Every row gives one point. Examples show where two turns around zero, p and q, send a point. Write where each new point lands after one turn and then the other. Backwards means that the second turn is done in reverse. Each puzzle has new turns, and all numbers are rounded.
(in the rows, 128 means zero)

Turn p:
[105  80] => [100  83]
[104 141] => [106 143]
[175 162] => [178 157]
Turn q:
[172 124] => [169 144]
[166 126] => [163 143]
[107 160] => [ 95 148]
[ 67 103] => [84 79]
Where do these land?
p, then q: [104 158] => [ 95 148]
q, then p backwards: [160 123] => [158 141]
q, then p: [ 72 140] => [ 71 120]
q, then p: [175  92] => [184 110]

Turn p:
[152  99 100 225] => [136  69 120 217]
[135 145 117 122] => [132 139 109 127]
[ 54 142 162 103] => [ 68 167 168 100]
[131 131 164 118] => [141 147 156 120]
[137 103 108 108] => [134 101 116 104]
[159 148 117  92] => [157 146  99 101]
Turn q:
[145  81 142  76] => [132  69 123  84]
[150 138  65  91] => [155 134  59 108]
[102  81 104 146] => [ 94  95 105 161]
[ 87 152 144 149] => [ 93 162 149 139]
[137 129 157 166] => [136 130 167 156]
[147 186 155 140] => [158 178 163 121]
Where do these land?
q, then p backwards: [ 87 119  80  76] => [102 146  61  92]
p, then q: [159 161 144 164] => [163 153 142 167]
q, then p: [ 94 136 144 146] => [101 151 147 140]
q, then p: [184  87 134 169] => [174  81 155 166]
q, then p: [116 137 138  86] => [120 140 122  85]

Turn p:
[ 76  83 173 148  94 160 161 134 166] => [ 78  77 193 114 111 157 152 115 152]
[124 152 146 145 134  96  59 139  97] => [144 177 150 155 108 106  78 121 100]
[142  91 143 118 132 115 164 168 130] => [130  79 144 111 141 117 129 169 117]
[ 77 175 110 100 180 119  66 137  97] => [ 95 222 112 124 140 133  78 138 104]
[122  97 138 170  89 164 214 141 106] => [113  62 145 127  95 152 207 143 101]
[151 196 118 108 129 101 115 129 142] => [161 181 107 119 122  94 127 142 159]
[218 122 122 106 132 191 141  96 154] => [204  99  96 137 170 180 154 119 169]
[109 159 127 141 192  67  82  90 124] => [115 196 127 143 171  70 100  91 106]
[129  68 129 104  61 153 185 108 121] => [127  42 117  82  94 162 154 107 128]
[133 137  74 141 137 114  92 138 143] => [115 143  89 169 128 110 100 134 145]
Turn q:
[111  74 109 102 101 138 162 165 156] => [138  77 124 112  79 127 167 143 164]
[166 119  98 186  95 170  62 157 135] => [146 138 124 189  96 186  74 177 138]
[ 94 100 103 119 158 123 143 101 194] => [109  76  98 121 155 138 142  95 180]
[120 143 153  92  89  77 132 166 143] => [123 155 162  92  95  83 130 132 169]
[184 138 158 174 173 170 158 148 139] => [189 144 150 149 179 177 161 146 119]
[ 86 137 125 130  92  88 141  71  97] => [ 85 127 123 153 116  65 124  84 104]
[102 158 113 108 150 179 149 129 179] => [109 131 112 109 133 190 168  94 155]
[183 169  68 181 153 142  89  88  83] => [150 177  60 184 158 151  78 135  79]
[120 112 164 129  69  74  73 148  80] => [106 139 178 132  87  66  70 167 114]
[ 89 149 166 106 167  95 147 151  98] => [ 93 147 151  81 162  93 161 145 112]
[152 110 150  82 160 154 152  85 105] => [160  99 126  87 147 134 135  90  76]
Where do these land?
p, then q: [152 158 177  99 166 184  85 139 101] => [159 184 151 110 145 201 121 133  91]
p, then q backwards: [154 101 132 119  69  90 153 126 165] => [126  63 125  92 104  96 146 125 158]
q, then p: [ 81 103 136 160  45 132 119  99 109] => [ 99 102 178 149  65 106 130  77 102]
p, then q: [138 140  94 163 103 143 164  96 112] => [145 115  96 168 109 107 168 107 120]
p, then q backwards: [114 143  94  86 171 156 139 166 141] => [114 146  99 142 182 125  95 174 129]
p, then q: [141 125  76 126 115  74 121 146 117] => [117 133  91 142 107  87  97 161 152]
q, then p: [133  54 108 128 117  97 122  68 143] => [120  73 114 162 148 100  76  80 114]
q, then p: [139  83 110 166 117 117  86 115 184] => [114  99 151 193 147 133  92 109 166]
q, then p backwards: [116 175 166 128 195 151 174 204  76] => [109 187 166 114 197 158 208 150  89]
q, then p: [113 198 187 104 183 135 117 120 131] => [127 205 141  74 175 158 143 125 117]

Turn p:
[109 152 108 112 155 110 159 145 130 112 123 153] => [124 150 108 124 139 118 147 144 156 133  96 163]
[109  74  99 132 115 132 110 129 199 134 149 124] => [101  84 110 120 152 138 121 160 169 113 155  75]
[149 153 116 154 163 149 140 104 107 106 104 118] => [126 148 114 161 150 131 129  82 105 123  98 140]
[133 111 148 129 153 114 137 106 109 141  97 137] => [137 127 167 126 140 125 131 102 132 149 100 126]
[ 91 109 127 101 144 153 110 147 105 152 155 155] => [120 107 146  84 152 152 123 157 120 125 139 168]
[146 138 188 139 161 114 124 127 116 149 114  43] => [160 196 168 129 149 101  88 102  97 133 144  88]
[136 152 117 135 114 165 111 120 118 150 104 144] => [121 123 122 139 110 178 116 118 105 137 117 137]
[149 114 221 140 148 119 104 154 110  73 106 147] => [168 118 196 167 114  79  85 128 126  87 105 156]
[156  90 155 125 154 142 214 117 133  83 116 149] => [174 124 156 173 164 115 196 113 159  97 102 133]
[130 120 100 122 140 113 113  69  96 143 175 140] => [106 100 117  86 140 121 143  71 127 148 157 149]
[153 152 107 107 103 124 127 138 143 140 111 138] => [147 128  97 135  98 148 126 139 136 153 123 125]
[ 70 148 112 101  77 130 125 132 127 128 124 113] => [108 140 107  78  88 140 143 162 111 109 116 113]
[120 154  99 117  86 120 114 131 181 154 176 135] => [105 127  81 109  93 150 124 150 165 131 181 118]
[112 148 126 211  79 110 122 148 100 134 118  97] => [ 65 154 141 165  86 104 130 140  73 140 140 104]
[156 105  97  96 130 126 109 153 145 122 148 129] => [155  93  91 124 146 120 116 152 138 141 147 128]
Turn q:
[140 139 108 104 140 207 107 152 151 151  44 141] => [161 187  84 101 168 170 165 158 127 128  72 160]
[ 94  63 104  99 122 115  76 113 131  31 147 170] => [100  83  87 112  99 150 137  42 101  51 143 162]
[157 151 126 109 104 104 129 118 117 143 150 118] => [158 137 150 123 129 102 121 113 139 141 158 113]
[ 94 134  94 126 165 137 144 112 114 148 156 126] => [ 90 143 105 155 159 122 120 134 112 125 150  96]
[152 160 100 121  97 147 148 129 145 116 132 148] => [147 165 133 134 117 106 170 132 132 116 148 144]
[129 158 152 148 137 136 147 120 126 108 134 104] => [129 122 166 158 127 140 132 150 138 116 126 117]
[125  68 102 105 115 136 137 116 112 106 108 121] => [125  97  92 103 127 134 170  97 118 121 116 105]
[163 131 137 179 101 107  83 112 148 150 159 119] => [163 125 118 156  76 121  83 124 163 154 146 139]
[125 157 182 120 113 143 144 137 115 145 150 111] => [125 135 184 122 134 155 125 146 140 156 151 123]
[106 131 131 127 164 110 111 142 117 131  67 116] => [130 126 124 109 151 135  98 142 106 110  68 118]
[158 154 192 126 143 135 148 111 147 138 128 139] => [136 128 183 157 150 135 131 128 148 162 115 161]
[150 153 145 181 127 106 125 141  96 162 137 144] => [151 125 144 149 104 111  91 165  99 167 138 133]
[ 56  86 113 141 117 105 147 119 160 161 123 121] => [ 51 138  99 110 101 113 117 117 142 146  99  98]
[143 107 106 106 149 104 145 170 112 102 157 114] => [124  80 121 103 151  98 133 142 126  99 162 125]
Where do these land?
q, then p: [151 101 130 100 177 145  95 129 135 149  56 143] => [147 110 112 143 169 164 111 106 131 172  61 144]
p, then q: [130 155 189 155 117  74 153 112 116  87 116 113] => [147 136 201 139  77  95 109 104 135 122 103 118]
q, then p backwards: [141 160 177 114 127 127 126 115 171 147 139 112] => [130 131 167 134 172 107 139 129 151 158 121 161]
q, then p backwards: [142 123  84 163 122 130 113 150  97  87 152  82] => [142 106 133 107  67 154 113 145 169  96 150 112]
p, then q: [126 148 116 104 108  92 108 129 165  78 115 154] => [140 140  98  93  87  93 138 108 151 101 102 137]
q, then p backwards: [110 130 127 131 107 159 125 108  96 115 104 149] => [130 146 124 130 103 160 149 114 101 142 106 112]
p, then q: [147 130  91 169 139 154 153 135 124 107 156 138] => [ 89 118 105 172 116 110 134 150  96 120 133 122]
q, then p backwards: [ 94 115 117  93 140 146 136 160 115 158 159 117] => [ 95 116  95 132 138 132 117 129 142 165 166 101]
q, then p: [133  79 163  99 110 166 150 130 144 178 137 128] => [129 148 138  95 158 195 147 141 164 149 143 119]
p, then q: [165 148 144 130  76 116 165 157 140 147 128 125] => [146 140 147 129  87 107 143 172 150 156 163 124]
p, then q backwards: [144 145  87 104 177 105 102 161 177 123 110 127] => [146 115 111 142 172 125  93 135 162 192 118 101]
p, then q backwards: [ 70 115 115 155  99 147 130 126 136 151 156 146] => [ 75 114 141 125 126 154 158 163 130 105 155 120]
q, then p backwards: [108 109  98 110 163 117 143  91  85 160 129  90] => [141  88  88 150 139 129 116 110 155 133 106  68]
q, then p: [130 132 154 166 130 115  93  88  90 105 133 167] => [106  87 161 147 102 137 129  89  77 129 140 134]
